Rows are points. The window is the flat piece filled in between its corners: a triangle in 3 columns, a solid with four corners in 4, and so on. A path goes straight from each point to the next, and from the last back to the first. After which points does the path pass through the window?

Window (4 x 4):
[[  9 -10  24 -14]
 [ 69  25 -72 -50]
 [ 60 -78 -12  14]
 [-91  60 -32 -27]]
Path:
(1): [ 9 22 12 17]
(2): [-14  19 -21   2]
(3): [-33  -9 -36 -85]
(4): [ -5 -23  19 -41]
(5): [45 25  0 30]
(6): [-39  70 -19  21]
(7): [-60  32 -24 -58]
(8): [-25 -34  -2 -75]
(9): [ 0 29 12 20]
(10): [ 57 -44 -11  35]
(11): [ 26 -79 -21 -37]
(12): [-22 -40   0 -85]
Through the window after points: 2, 4, 8, 10, 12

Window:
[[ -47  -81  -13    9  -30   17]
 [  89  -19   54  -33  -13   75]
 [   5   66   72   75    0  -20]
 [  60   92  -10  -16  -15  -11]
 [  -6  -12  -11  -11   43    1]
 [-111  -56   40   -3  -13  -39]]
Path:
(1): [ 72  11  35  16 -23 -79]
(2): [  3  76  24 -21  10  55]
(3): [-69  53 -20  13 -19  33]
(4): [ 28   3  22   6  14 -48]
(5): [ 95  -6  38  -9 -10 -26]
(6): [ 41  47  12 -21 -13  38]
(7): [-13   6   2   1 -11  43]
(8): [ 11 -43   8  -2 -29 -27]
Through the window after points: 5, 7

Window:
[[ -53   29  -24  -62   56  -28]
 [  68  -33   12    9   71  -19]
 [   3  -44  -65   25  -52   19]
 [ -18  -49  -37   60  -37  -36]
 [  46  -64   57   -3   35   -8]
 [  -3   90   45  -54    2 -101]]
Path:
(1): [ 11 -55 -52  -8 -37 -14]
(2): [ 43 -53  -1  -4 -10 -56]
(3): [ 17  23  57  74 -13   9]
(4): [-22  21 -14 -11  33  -3]
(5): [-21 -30 -45 -61  13 -46]
(6): [-28 -41 -50 -45 -21 -77]
(7): [-41  68  15  12  22  20]
(8): [-35 -15 -34  50 -15  57]
(9): [ 23 -44 -58   1 -49 -19]
(10): [-25 -46 -32 -60 -25 -94]
(11): [-29  69  25 -13  25 -21]
(12): [40 -2 17 29 61  7]
(13): [ 62 -50  -1 -20  57 -48]
(14): [  0 -11  -1 -18 -10 -58]
(15): [-23  55  22  26 -14  -9]
(16): [ -9  -6 -48  70 -40  51]
Through the window after points: 4, 8, 12, 16

Window:
[[ -55  -18  -10   53   16  -30  -29   -4]
 [ -23  -76  -52    4  -44  -18    3   25]
 [   1   80   23   64  -27  -31    5    2]
 [  -3  -47  -26   11   22  -63   37  -21]
 [  10 -121   16   -9  -38    1   12   54]
 [ -38    7   11   -4  -15  -47  -24   16]
 [  13   50   38   -7  -28   62  -19   30]
 [   0   29   72   -6  -63   45   52  -15]]
Path:
(1): [ 35 -21  26   9 -73   3 -21 -15]
(2): [-46  22  20  -8  10  21  27  48]
(3): [-33 -36 -13   0  26 -11  69  37]
(4): [  5  -9   6  22 -29 -39  -2 -30]
(5): [  6 -45  -2  52  -8 -39 -62 -36]
(6): [-48   4 -31  25  -5 -32  23  58]
(7): [-34 -23   4  11 -17  32  46  77]
(8): [ 26 -53  26  -7 -41 -21  -7 -28]
(9): [  9 -41  -7   9 -23 -41  -3 -45]
(10): [-34  -7   7  17  25 -14  65  43]
(11): [-29 -32  12  22   4  -2  64  43]
(12): [  2 -42  -3 -16 -39 -11 -21 -18]
Through the window after points: 1, 3, 7, 9

Window (9 x 9):
[[-52 -61  56 -42 -27  43 -12 -33 -27]
 [ 67   2 -24  40  -3  -1  -1 -10  14]
 [-13  19 -23  -1 -12 -55 -10 -20 -34]
 [ -1 -21  63  -8  50 121 -43 -81 -81]
 [ 14  11 -25  15  20 -32  75  -7  -7]
 [  8  -2 -31   5  56 -51  -1  24  27]
 [ 54  34   7 -24  12 -25  19  31 -16]
 [-54 -19 114  44  15  69 -42 -35 -53]
 [  3  14 -54  16   2   0  16  50 -21]]
Path:
(1): [ 37 -78  19  33  14   6  25   6 -68]
(2): [ -5  55  -6  -7  28  38  12 -25  21]
(3): [  9  40 -22 -29  23 -15  19  -2  15]
(4): [ 35 -17 -26   4  12 -18   4   9 -22]
(5): [ 40 -56 -12  -1  45 -15  -6   0 -60]
(6): [-17  52 -13  -9  -2  16   6  -8  50]
(7): [-10  63  -1  10 -19  16  -4 -20  38]
(8): [ 50 -81  14  22  23   5  -6  -4 -52]
(9): [ 21 -39  56  12  28  22  -3 -18 -71]
(10): [-30  32  21 -15   7  81 -36 -45   3]
(11): [-21  43  33 -30  19 103  -7 -73 -20]
(12): [ 12 -31  39   3  38  50 -28 -33 -62]
(13): [ 15 -32  19   8  23 -16  17  12 -42]
(14): [-15  34   9  -1   9  14  13 -16 -17]
(15): [ -9  47  42   3  24  92  -9 -52 -12]
(16): [ 29 -55  17   6  31  35 -32 -39 -72]
Through the window after points: 7, 9, 11, 15

Window:
[[ -44   36   -4   45  -13   -4  -26   34    2]
 [  35  -26  -17   59    3   30   42   80  -30]
 [  21  -15   47   -4   -8   51   20   46  -21]
 [   4   29   41   38   35  -35   36   -7  -13]
 [  -3   48  -44  -16   25  -38    1  -15  -29]
 [ -11  -21  -58   -4   37  -64   22  -68   55]
 [  26  -46   10   13   51   -2   -5   97   -9]
 [  70  -20   21   62    4   42  -43   69  -31]
 [   2   57  -60  -23  -17 -121   12  -38   71]]
Path:
(1): [27 20 -9 27 38 -8  3 19 -2]
(2): [ 14  -2  -6  34  -2 -24  -5  30 -28]
(3): [-26 -25 -29  13   2 -60  20 -44  10]
(4): [ 11   7 -53  -7  41 -51  13 -34  61]
(5): [74 25 -1 32 68 37 32 39 14]
(6): [-51 -67 -11  17 -45 -65 -18  26   3]
(7): [-13 -35 -36 -11 -43 -53   2  29 -38]
(8): [42 29  9 42 63 14 28 32 48]
(9): [ 18   3 -44  36  19  70  60  56  38]
(10): [  4  -8   8  20   4 -80 -29  16 -52]
(11): [ 51 -43  23  21   0 -49  -6  33 -37]
(12): [ 22  28 -15  28  39  37   6  19   7]
(13): [ 24  12 -10  41  81 -10  40  73  62]
(14): [  4 -40  10  20 -55 -12 -11   8 -47]
(15): [ 10 -30 -24  38  -5  -2  11  22 -18]
(16): [ 42  19 -17  20  55 -11  46  44  32]
Through the window after points: 3, 7, 9, 15

Window, 11 rows:
[[ -16   27  -15  -12   52  -38    5  -39   13   19    0]
 [   1   22  -25   27   -7  -49   -5  -45   10   16  -26]
 [ -15   92  -13  -52  -13   27  -42   36   23   -3    6]
 [   3  -31   17  -50  -23  -43   30  -31  -33   15  -16]
 [ -21   16  -31  -11  -22  -39   28  -17    6   17   41]
 [  14   36   10    9   -3    7  -31  -24   44   55   74]
 [ -22  -28   18   73   59   -1 -121   91  -34   26   28]
 [  32  -65   -9   23   39   12    0   -8   30  -13   25]
 [  -7   22   61   22   10   15    4  -10   55  -40   70]
 [  -4    7  -12   72   27    0   15  -33  -71    2    3]
 [  66   -7  -16   -7    4  -48   48   32  -14   61  -16]]
Path:
(1): [-30 -34 -13   6  18  15  -4  -5  21  37 -11]
(2): [-40   4  18  12  29   7  16  -3  15  47   8]
(3): [ 41  13 -37  10 -11 -63 -50  13 -17 -34  53]
(4): [ 30  29  -9 -20   2 -35  12 -52  -8  -9  25]
(5): [-14  -2  16   3 -12  11  29  -9  39  40  18]
(6): [-13 -19  19  28  12   6   9  20  18  91 -10]
(7): [ 41  26 -25 -16   6 -54 -10 -23 -13 -26  27]
(8): [  4  16 -31  -1  29 -39 -40 -47 -35 -54  42]
(9): [-33  16  37  37   5  23   4  17  52  74  12]
(10): [-38   4  -5  34 -12  19  10  12  27  38 -20]
(11): [ 20  42 -12  -4  18 -14 -11  -7 -39  -6  22]
(12): [ 36  -2  -3   3  28 -30   4 -18   7 -16  34]
Through the window after points: 2, 6, 10, 12
